Every row gives one point. Any point is a mix of the corners, with weights that add up to 1. It lies inside the corners' shape when no weight is negative. Is each point inside? If not, which corners have a negative weight?

Corners:
(1): -1.3, -1.8
(2): 2.3, -6.0
(3): -0.1, 5.9
Points:
-2.4, 3.3 -> outside (2)
-1.0, -0.7 -> inside
-2.1, 3.0 -> outside (2)
0.7, -5.1 -> outside (3)
-0.4, -4.7 -> outside (3)
0.4, -4.4 -> outside (3)

Corners:
(1): -1.6, 3.5, 3.8, -3.3, -4.1, -4.0, 3.7, -2.4
(2): -2.3, -4.2, -3.2, -0.6, 5.4, 7.4, -1.4, 7.3
(3): 7.3, 2.4, 4.6, 4.5, -3.3, -4.7, -2.2, 3.5
(4): -5.7, -4.9, 3.2, -5.2, -1.4, 1.4, -5.0, 2.5
(5): -6.4, -0.5, 1.5, -1.2, -6.7, -4.1, 0.5, 2.0
(6): 2.2, 4.6, -0.6, 1.6, 0.0, -4.8, -4.0, -3.0
(7): -2.6, -7.3, -4.5, 3.5, 2.5, 0.6, 2.4, -5.8
(8): 1.0, 3.3, -2.7, 3.3, 0.2, 6.7, -1.0, -3.9
(9): 3.2, -0.2, -5.9, -2.5, -5.7, 2.5, 4.0, 1.4
Points:
-5.7, -4.0, -1.6, -3.3, -2.2, 4.1, 2.0, 2.5 -> outside (3, 6)
0.0, -0.7, -1.3, 1.4, -3.5, -1.8, -1.5, 0.0 -> outside (1, 2)
-2.4, -1.3, 1.4, -1.3, -2.7, 0.2, 0.5, 1.0 -> outside (6)
-0.6, -1.9, -3.7, -1.9, -4.3, -3.3, 2.6, -3.4 -> outside (2, 3, 8)
-0.9, 1.6, 1.3, -1.4, -2.1, -1.1, 0.9, -1.0 -> inside
1.4, 1.5, 0.9, 0.8, -1.1, -1.8, -1.2, 0.7 -> inside
-4.6, -0.6, 0.9, -0.8, -5.1, -2.8, 0.3, 1.5 -> inside
-2.4, -0.4, 1.0, 0.4, 0.1, 0.5, -1.5, -0.4 -> outside (9)

Corners:
(1): -0.8, 4.2, 0.4, 1.7, 1.0, 1.6, 2.3, -1.9, 3.6, -2.9, -1.1, 0.4, -0.8, 0.7
(2): -7.9, -3.4, 2.1, 0.2, -1.8, 1.8, -4.8, 2.7, -5.7, -1.5, -2.2, -0.1, 5.3, 3.7
(3): 0.5, 3.5, -2.4, 0.8, 1.9, -5.2, -3.8, 5.8, -5.8, 2.6, -8.7, 1.3, 2.0, 5.4
(4): 1.7, 1.9, 0.8, 3.2, -2.5, -1.7, -10.9, 2.0, 3.3, 0.2, -2.8, -0.5, 0.3, -2.6
(5): -3.5, 3.2, -2.5, 1.9, -1.4, -3.8, -1.8, 1.3, -4.6, 4.0, 3.8, -2.7, 7.9, 0.7
(6): 1.6, 0.9, 0.0, 1.5, 2.1, 2.6, 6.7, -2.6, -1.5, -2.3, 2.7, 8.7, 1.2, -2.9
(7): 1.9, -2.3, 4.9, 3.3, -0.2, -5.4, 5.6, 2.4, -3.1, 1.7, -3.4, -3.4, 1.7, 2.2
(8): 9.4, 5.1, 0.6, 0.2, 1.4, 6.4, -1.1, 4.1, -0.5, -2.4, 4.7, -2.8, 0.4, 5.7
(9): -0.5, -0.9, -1.3, 1.5, -4.7, 2.6, -0.9, -1.5, -8.9, 4.0, -2.8, -1.4, -5.7, 0.8
(10): -5.1, 0.2, -0.3, 0.9, 5.7, -2.9, -7.0, 2.4, 0.6, 7.3, -5.6, 1.5, 5.6, -0.2
(11): -0.2, 6.8, 3.1, -2.7, 0.5, -1.8, -3.9, 0.0, 0.3, 1.8, 4.1, -2.1, -0.2, -0.1
(12): 4.5, -2.7, -1.6, -1.9, -1.6, 2.8, -2.5, 1.7, 0.0, 1.4, 0.7, 4.0, -3.2, 6.2
(13): 1.6, 1.6, -1.0, 6.3, 4.6, 0.1, -5.9, -1.7, -0.8, -1.1, -0.9, 5.3, -1.7, 3.7
(14): 3.5, 1.1, 5.6, -2.2, 1.8, 0.5, -6.1, -6.6, 5.9, -2.9, -0.9, -5.6, 4.6, -0.5
(15): 2.0, -3.7, 0.1, -3.3, -0.5, -0.4, 2.6, 0.3, -3.5, -2.1, 1.5, -6.2, -3.8, -0.5
Points:
0.8, -0.1, 1.5, 0.7, 0.4, -0.9, -0.3, 0.5, -3.1, 1.4, -0.4, -0.9, 1.5, 2.0 -> outside (1, 4)
0.4, 1.1, 0.3, 0.3, 1.9, 0.0, -2.9, 1.4, -0.9, 1.8, -0.9, -0.8, 1.9, 1.4 -> inside
-1.5, -1.0, -1.0, -0.1, 0.1, 3.1, -0.3, -1.9, -2.1, -1.1, 2.4, -0.1, 0.6, 0.7 -> outside (3, 4, 7, 11)
3.1, 3.2, 0.1, 1.5, 1.3, 0.0, -2.6, 0.9, 0.3, 1.6, -0.1, 1.6, 0.5, 2.2 -> outside (2, 15)

Corners:
(1): -1.6, -4.7, -3.6, 4.5, -0.3, 4.1, -3.0, 1.6, 3.3, -1.2, -1.3, -6.7, -2.4, -1.9, 6.5, -4.2, -2.5, 2.8, 4.7, -1.0
(2): -6.0, -1.0, -2.1, -3.9, -3.2, 3.3, 2.7, 2.1, -2.8, 2.6, 0.3, 2.7, 4.0, 1.5, 2.1, 4.4, 5.6, 6.7, -2.6, -1.5
(3): -1.9, 0.1, -1.4, 3.2, -5.9, 2.5, 5.5, -1.8, -0.1, -1.9, -0.5, -1.1, -0.2, 1.5, -3.0, -5.5, 3.9, 0.0, 0.8, 4.5
(4): -5.3, 2.5, 2.1, -4.8, 5.3, 3.9, 2.6, 7.1, 1.8, 3.6, 4.6, -2.3, -6.0, 5.0, -1.5, -2.7, -5.3, 5.4, -5.2, 3.9
(5): -4.3, -5.4, 5.4, 0.1, 5.5, -3.1, -0.8, -3.1, -4.9, 3.1, -4.2, -1.9, 1.8, -3.5, 5.1, -0.4, -3.4, -2.6, -2.2, 1.4
(6): -0.9, 5.5, 5.4, 6.2, 6.8, -2.0, -4.0, -2.0, -2.7, 1.9, 0.6, -4.7, -6.4, -4.9, -1.5, 0.5, 6.0, -3.9, 1.0, 4.0
(7): 2.1, 5.8, 0.1, 5.8, -1.7, 1.5, 4.2, 5.0, -3.4, -3.1, -0.2, 4.2, 1.1, -3.4, 5.6, -3.0, -5.4, 6.4, 3.1, -6.1
(8): 4.1, -2.6, -2.7, -3.4, -2.8, 0.4, 0.0, 2.8, -3.0, -6.2, -1.6, -5.4, 2.2, 5.5, 3.4, 5.1, 2.3, 5.5, -2.7, -3.8
(9): -2.7, -1.8, -1.8, 1.9, -2.0, -3.5, 0.6, 2.3, 1.3, 3.9, 3.0, 1.1, -0.8, 5.2, -3.8, -1.3, -2.9, 6.0, -1.2, -2.9
(10): -2.7, 5.8, 0.3, 2.2, 5.3, -4.5, 1.3, -1.3, 2.5, 0.2, 0.6, -3.3, -4.9, -5.1, -0.8, 4.4, -3.3, 2.3, 3.3, 0.6
(11): 3.1, -0.6, 5.3, -3.6, 2.3, 6.5, 1.9, -1.9, -3.4, -3.4, 0.2, -2.3, -5.2, 4.5, -3.5, 4.7, 7.0, 6.8, 1.1, -1.1
(12): -3.1, -4.9, 6.7, -1.0, 1.9, 1.2, 2.3, 7.1, -3.2, -1.9, 7.3, 0.7, 3.7, 1.7, -4.5, -4.2, 5.1, 5.5, -2.3, 0.4
(13): -3.6, -1.5, -4.5, -3.7, -4.0, -3.6, -2.1, 2.3, -5.0, -3.3, -5.1, 2.5, 0.9, 3.2, -3.8, -5.8, -1.6, -2.7, 6.4, -1.4
(14): 2.4, 0.5, -2.4, -1.8, 0.0, 4.0, 2.9, -0.2, 4.3, -2.5, 1.2, 2.5, -5.8, -3.9, -4.1, -0.7, 3.7, -1.0, -0.8, -1.1
(15): 4.6, -1.4, -0.2, -3.8, 2.0, 0.5, 2.0, -2.1, -1.2, 3.5, 2.0, 2.2, 2.0, 3.4, 3.5, 0.5, -3.0, 1.8, 3.1, 4.1
(16): 3.0, 1.0, 3.5, -0.9, 4.9, 3.6, 1.6, -1.2, 2.8, -1.7, -4.4, 0.8, 5.0, -1.9, 0.4, -1.3, 4.5, 2.3, -2.7, 2.1
(17): 4.6, 0.8, 4.7, 5.1, 0.9, 2.8, 5.7, 2.0, -3.6, 4.2, 2.5, -2.3, 4.5, -0.4, -2.9, 0.0, -1.1, 0.9, 4.1, -1.4
(18): 4.7, 7.1, 4.4, 2.3, 2.7, -2.4, 0.4, -0.8, 4.2, -5.3, 6.6, 0.9, 1.1, 3.2, 4.1, 4.0, -4.0, -3.0, 6.5, -6.5
(19): 4.2, 1.7, 6.2, 2.2, -3.7, 0.7, -1.9, 1.8, 4.5, -1.9, 3.9, 0.0, -1.1, 3.7, -4.8, -1.6, -4.4, -1.6, 3.7, 6.1
(20): 6.2, 1.5, 3.5, -0.8, -4.0, -5.2, 1.3, -1.0, 5.3, 1.4, -2.0, -4.7, -3.0, -2.2, 0.0, -5.4, -2.8, -1.5, 5.8, -1.1
(21): -3.9, -2.1, 1.4, -2.6, 4.4, 3.6, -3.6, -1.0, -4.7, 1.6, 3.9, -6.2, 0.9, -2.9, 2.3, 0.3, -0.2, 6.8, -4.0, -3.8
Points:
-2.5, -1.8, -0.8, -0.4, 3.4, 2.7, 1.3, 0.5, -1.0, 0.5, 0.7, -0.8, -0.6, 1.6, -0.2, 1.8, 3.3, 2.1, -0.5, 1.3 -> outside (7, 19, 20, 21)
-0.4, 0.1, -1.2, -0.2, -1.4, 0.2, -0.2, 2.0, 0.7, -1.3, 1.2, 0.4, 0.3, 2.0, 1.2, -2.1, -0.8, 2.4, 0.9, -1.2 -> outside (5, 10, 11, 17)
-0.7, 0.2, 1.6, -0.2, 1.2, 1.9, 1.7, 1.7, -1.2, 1.4, 1.7, -1.5, 0.4, 0.5, -0.2, -0.1, -0.3, 3.0, 0.0, -0.3 -> inside
0.8, 0.8, 1.9, -1.0, 0.8, 0.7, 1.1, 0.6, -0.9, -1.1, 0.4, -0.6, 0.0, 0.3, -0.4, -0.2, 0.4, 1.5, 0.8, 0.4 -> outside (1, 9)
0.0, 0.6, 1.9, 0.6, 1.6, 0.8, 1.1, -0.2, -3.3, -1.0, 1.1, 1.0, 1.9, 0.6, -0.4, 1.4, 2.0, 1.5, 0.6, -0.5 -> outside (1, 4, 20)
-1.1, -1.3, 1.5, -0.5, 1.1, 0.5, 0.1, 0.2, 0.0, -0.3, -0.3, -3.0, -0.6, 0.2, -1.0, -0.5, 1.2, 0.7, -0.1, 0.4 -> outside (7, 15)

Corners:
(1): 6.8, -4.1, -2.5, -3.8, 1.0, -3.7, 5.9, -2.3, 1.5, -2.9, 4.9, 3.9, 1.7, 3.8, 0.3, 5.9, -6.3, 4.4, -4.7, 6.2
(2): 4.1, -4.7, -2.7, -1.8, -0.2, 3.7, 2.5, 2.3, -1.0, 4.7, 5.0, 0.6, -4.2, -0.4, 2.2, -1.7, -4.0, -5.1, -3.8, 5.0
(3): 3.3, 0.5, 5.1, -2.1, -0.6, -1.0, 6.3, 0.8, 0.5, -2.8, 5.2, -4.0, 6.4, -5.7, -0.2, -4.6, 0.8, -6.0, -4.3, 0.6
(4): -4.2, 2.2, 4.9, -0.8, -1.1, 3.3, -2.0, 1.1, 4.3, 6.1, -1.7, -1.3, -3.0, -3.8, 1.3, -2.5, 1.6, 2.6, 0.7, -3.4
(5): 0.4, 5.5, 3.5, 3.7, -1.0, -5.6, 2.8, 0.4, -1.4, -2.0, 0.9, -2.6, 8.0, 4.6, -0.3, -4.5, -1.5, -3.5, 4.6, 0.1
(6): -6.1, -3.4, -1.5, 0.8, 0.0, 3.6, -7.1, 4.2, -0.9, -3.7, 1.6, 3.0, -3.1, -3.5, 8.4, 2.9, -2.2, 4.2, 4.2, 4.6
(7): -7.0, -2.3, 2.9, 2.9, -1.4, 4.5, -4.1, -3.4, 0.3, 4.3, -4.4, -6.0, 0.6, -2.1, 1.7, 3.5, -5.1, -4.3, 2.1, -1.4
(8): -3.9, -3.0, -1.5, -2.2, 4.6, 3.6, 4.9, -1.0, -1.8, 3.4, -4.0, -1.2, 2.7, 0.8, 1.9, 1.6, 3.4, 3.2, 1.8, -1.8
(9): 3.7, -3.6, 2.7, 1.1, -1.5, -2.6, -3.5, -1.7, -5.3, 2.8, 7.2, 2.2, 1.7, -1.1, 0.7, 1.6, 6.9, 3.8, -1.0, 0.1
(10): 0.9, 0.8, -1.1, -1.1, -1.1, -2.3, 3.9, 0.9, -0.2, 4.5, -5.3, 3.9, 5.3, -3.9, 0.2, -1.1, 3.0, -4.3, -5.3, -3.2
(11): 0.8, 2.5, -7.5, 0.8, -2.0, 4.0, -3.0, 4.0, -0.5, -2.2, 3.9, -3.4, 5.6, 2.5, 0.1, -1.1, -2.2, 3.1, 0.9, 4.2
(12): 3.2, 0.2, -4.9, -3.3, -0.8, -2.1, -1.9, -1.6, 2.3, -4.0, 6.7, 5.6, -0.6, 2.4, 4.1, 2.7, 1.5, -3.6, 2.3, -3.0
(13): 2.0, -2.2, -0.3, -3.0, 7.1, 3.1, -4.1, -0.5, -5.9, 4.0, 6.1, -4.0, -0.1, -5.1, 1.8, 2.3, -0.4, 4.1, -2.0, -1.9
(14): 3.6, -5.9, 0.7, 4.5, 1.6, 0.3, -2.9, 8.0, 0.4, -1.0, 1.2, -1.5, -0.9, 2.1, 2.1, 6.0, 5.3, 3.1, 1.5, 1.2
(15): -1.2, 4.5, -0.4, 5.1, -0.1, 2.0, 0.0, 0.1, 1.4, -5.5, 3.3, 4.3, 6.8, 0.7, -1.5, -3.3, -2.2, -1.0, 3.0, 3.0
(16): 1.7, 3.4, -6.1, 6.1, 0.7, 2.6, -2.2, -0.7, -2.7, -4.5, 4.2, 3.1, 1.8, 5.2, 6.4, -3.8, 3.9, 0.5, -2.9, 0.5
(17): -1.2, 2.0, 1.9, -3.6, 1.9, 5.6, 2.2, 2.4, 0.8, 3.3, 4.5, 5.1, 2.0, 4.3, 5.9, -1.2, -1.3, 1.6, -4.8, 3.5
(18): 3.0, -0.1, -3.8, 0.8, 4.1, 1.1, 2.4, -1.1, -2.8, -0.5, -2.4, -0.1, -0.6, 1.5, 0.6, 3.2, 4.2, -3.8, -4.5, 6.7
(19): -0.6, -3.6, -4.6, 1.4, 0.9, -5.1, -1.9, 4.5, 6.2, 2.7, 1.9, -3.9, 4.5, 2.5, -0.1, -1.2, -3.1, -1.2, -0.3, 4.0
(20): 4.6, 3.0, -4.2, 4.1, 4.2, 3.3, 2.4, -2.7, -4.1, 6.8, -0.8, -4.5, 4.6, 0.9, 5.6, 0.0, 5.3, -4.3, 0.3, 2.9
(21): -2.9, 3.5, -3.3, 2.6, -2.1, -4.4, 2.3, 0.8, 1.2, -2.3, 5.5, -1.9, 2.7, -4.5, -2.6, 3.3, 0.4, 1.9, -3.5, -1.2
Points:
0.8, -1.0, -0.6, 1.5, 1.6, 2.8, -2.4, 1.2, -2.7, 1.5, 2.9, -1.7, 3.8, -0.1, 3.3, -1.6, 1.2, -1.7, 1.2, 0.8 -> outside (1, 4, 18, 21)
1.2, -0.2, -1.3, 2.0, -0.2, -2.6, -2.1, 1.0, 0.4, -0.6, 1.6, -1.9, 3.7, -2.1, -0.3, 1.6, 0.3, -0.6, 0.8, 0.5 -> outside (2, 8, 16, 17)
1.1, -0.6, -1.3, 0.2, 0.8, -0.1, 0.4, 0.4, -0.7, 1.7, 1.5, -0.6, 1.7, 0.0, 2.3, 0.7, 1.1, -0.4, -1.5, 0.8 -> outside (15)
0.6, 0.6, -3.1, 0.8, 0.2, 1.1, -0.1, 0.9, -0.5, -0.5, 2.7, -0.2, 2.1, 0.7, 1.6, 0.3, 0.5, 0.1, -0.9, 1.6 -> inside
0.5, 3.0, -3.3, 2.1, 2.5, 0.4, -0.2, 0.6, -0.2, 0.7, 0.0, -6.4, 5.1, -1.3, -1.7, -0.7, 1.0, -2.1, 0.2, -2.9 -> outside (1, 2, 6, 9, 17)

Corners:
(1): -1.5, -6.4, -5.4, 6.4, 5.8, 2.8, 1.6, 1.4, -3.8, -3.5, -6.6, -2.1, -0.3, 3.0, -3.3, 3.0, -3.3, 2.7, -2.0, -4.5
(2): -0.6, 1.2, -2.3, -0.6, 1.8, 4.8, -2.3, -6.1, -4.2, -3.2, 3.4, 2.3, 4.9, -7.8, 0.0, -1.8, -2.1, -0.4, 2.2, 0.6
(3): -2.5, -1.4, 3.7, 1.6, -3.9, -3.5, 5.7, -4.5, 0.3, 2.6, -4.2, 1.4, 0.2, -3.0, -0.8, 1.1, -2.2, -1.7, 0.5, 1.0
(4): 2.2, 1.7, 0.3, 2.2, 1.6, 5.7, -0.6, -2.7, -6.2, -4.2, 0.8, 0.1, -0.7, 0.1, 4.9, -4.4, -2.1, 7.0, 3.4, -1.3
(5): 0.0, 2.1, -2.7, -0.8, 5.1, 6.4, -2.1, -4.4, -5.2, -0.7, -2.1, -3.8, 4.1, 5.0, 2.0, -1.4, 3.6, -0.9, 1.6, 0.7
(6): 0.9, -4.0, 6.6, 1.7, -2.9, -0.2, 1.7, -4.0, 3.9, 5.4, 3.3, -1.9, -3.8, -4.5, -1.9, 5.9, 3.4, -4.2, 2.3, -2.1
(7): 2.8, -1.1, -1.9, -0.7, 8.1, 1.9, -0.6, -0.6, -3.0, -3.8, 0.4, 1.7, 2.9, 1.9, 6.3, -3.0, 2.8, 1.2, 3.2, -0.2
(8): -1.3, 0.3, 2.5, -2.9, -2.7, 0.2, -0.3, 5.6, 1.6, 3.8, 3.4, -7.5, -4.4, -1.2, 1.1, 1.9, 7.0, -8.0, 2.4, 3.7
(9): 1.2, -1.7, -0.6, -0.1, 5.6, -0.1, 1.9, -1.2, -5.8, -1.1, -2.4, -0.7, 2.7, 0.9, -5.3, 0.5, -2.1, 4.9, -4.3, -6.5
(10): 0.9, -4.4, -3.1, -1.9, 0.6, 2.1, 7.3, -5.9, -1.5, -5.3, -2.0, -0.9, -1.1, 0.8, -2.9, 1.9, -5.5, 3.5, -3.5, -2.7
(11): -2.4, -3.1, -0.7, 5.4, 3.7, -0.6, 4.2, -2.7, -0.1, -0.5, 1.5, -4.7, 3.7, -0.4, -3.1, 2.5, -3.2, 3.8, -3.5, -1.0
(12): 4.5, 1.5, 4.4, 3.1, -4.5, -3.1, 0.1, -2.7, 7.7, 2.8, -1.5, -2.4, -3.0, -4.4, -3.2, 3.2, -1.0, -5.6, 3.1, 1.5
(13): 3.1, 4.2, -2.8, -0.6, -0.3, 5.7, 2.9, 2.5, -0.8, 2.7, 3.2, -1.1, 2.6, 1.8, 5.0, -2.9, 4.2, -3.2, 8.4, -3.3
(14): 5.3, 0.2, 2.4, 0.4, -2.1, -1.7, 3.1, -3.5, 0.9, 5.1, -0.5, -5.8, -0.7, -7.5, 2.5, 9.2, 2.2, -3.5, 1.2, -0.6
(15): 3.3, 2.6, 4.3, 3.4, -2.7, -1.0, 4.0, -2.6, 1.3, 2.8, 2.8, -2.1, -6.0, -5.7, 1.3, 1.4, 6.0, -9.6, 0.5, 1.0
(16): -3.8, 1.2, -7.7, -0.2, 0.9, 3.8, -3.7, -4.0, -1.3, -0.8, 0.3, -0.5, -0.7, -2.6, 5.1, -2.7, 0.8, 3.4, -1.5, -5.5
(17): 0.5, 3.9, -0.5, -0.8, 2.3, 1.8, -1.9, -3.3, -1.7, -2.1, 4.0, 3.0, 1.5, 2.5, 5.0, 3.0, -3.8, 0.2, 1.2, -1.2
(18): 0.3, -3.2, -6.3, 2.5, 1.7, -3.1, 3.5, -2.2, -4.3, -3.2, -0.6, 1.3, 0.8, 0.6, -4.5, 3.5, 0.4, 7.3, -0.3, -2.3
(19): 3.2, -0.2, 1.5, 0.1, 0.9, -0.1, 5.1, -3.0, 2.4, 9.6, 0.6, -2.6, -6.0, -4.5, -3.6, 3.3, -1.0, -4.0, -0.1, 4.6
(20): 6.2, -1.3, -3.3, -1.1, -2.6, 2.4, -4.9, -0.4, -4.0, 3.4, 2.9, -3.9, 1.8, 2.5, 6.5, -4.4, 2.7, -6.0, 1.8, 1.7
(21): 2.5, 2.9, -0.9, -0.3, -2.3, 7.2, 0.6, 1.0, -2.1, -1.5, 0.9, 1.6, 3.3, 1.2, 5.8, -1.2, 4.5, 2.5, -1.8, 3.3
Points:
1.6, 1.4, -1.7, 1.2, 0.4, 2.0, -0.3, -1.6, -1.6, 0.7, 0.6, -1.8, 1.0, -1.0, 2.9, -0.2, 1.7, -1.9, 2.3, 1.5 -> outside (6, 9, 10)
0.3, -2.2, 0.6, 2.3, 0.5, -1.0, 3.0, -2.3, 0.3, 0.0, -1.4, -1.7, -2.9, -2.4, -0.9, 4.3, -0.8, 0.9, -2.4, -1.4 -> outside (2, 5, 13, 20)
1.4, 0.4, -1.3, 0.7, 1.4, 2.5, 1.5, -1.0, -2.0, 0.3, 0.3, -1.1, 1.1, -0.1, 0.9, 0.0, 1.0, -0.4, 1.5, -1.9 -> inside
0.6, -0.7, -2.1, 1.0, 1.8, 2.5, 0.7, -3.2, -1.9, -0.3, -0.6, -0.8, 1.9, -0.1, 0.7, 0.6, -1.0, 1.8, 0.3, -1.5 -> outside (8, 15)
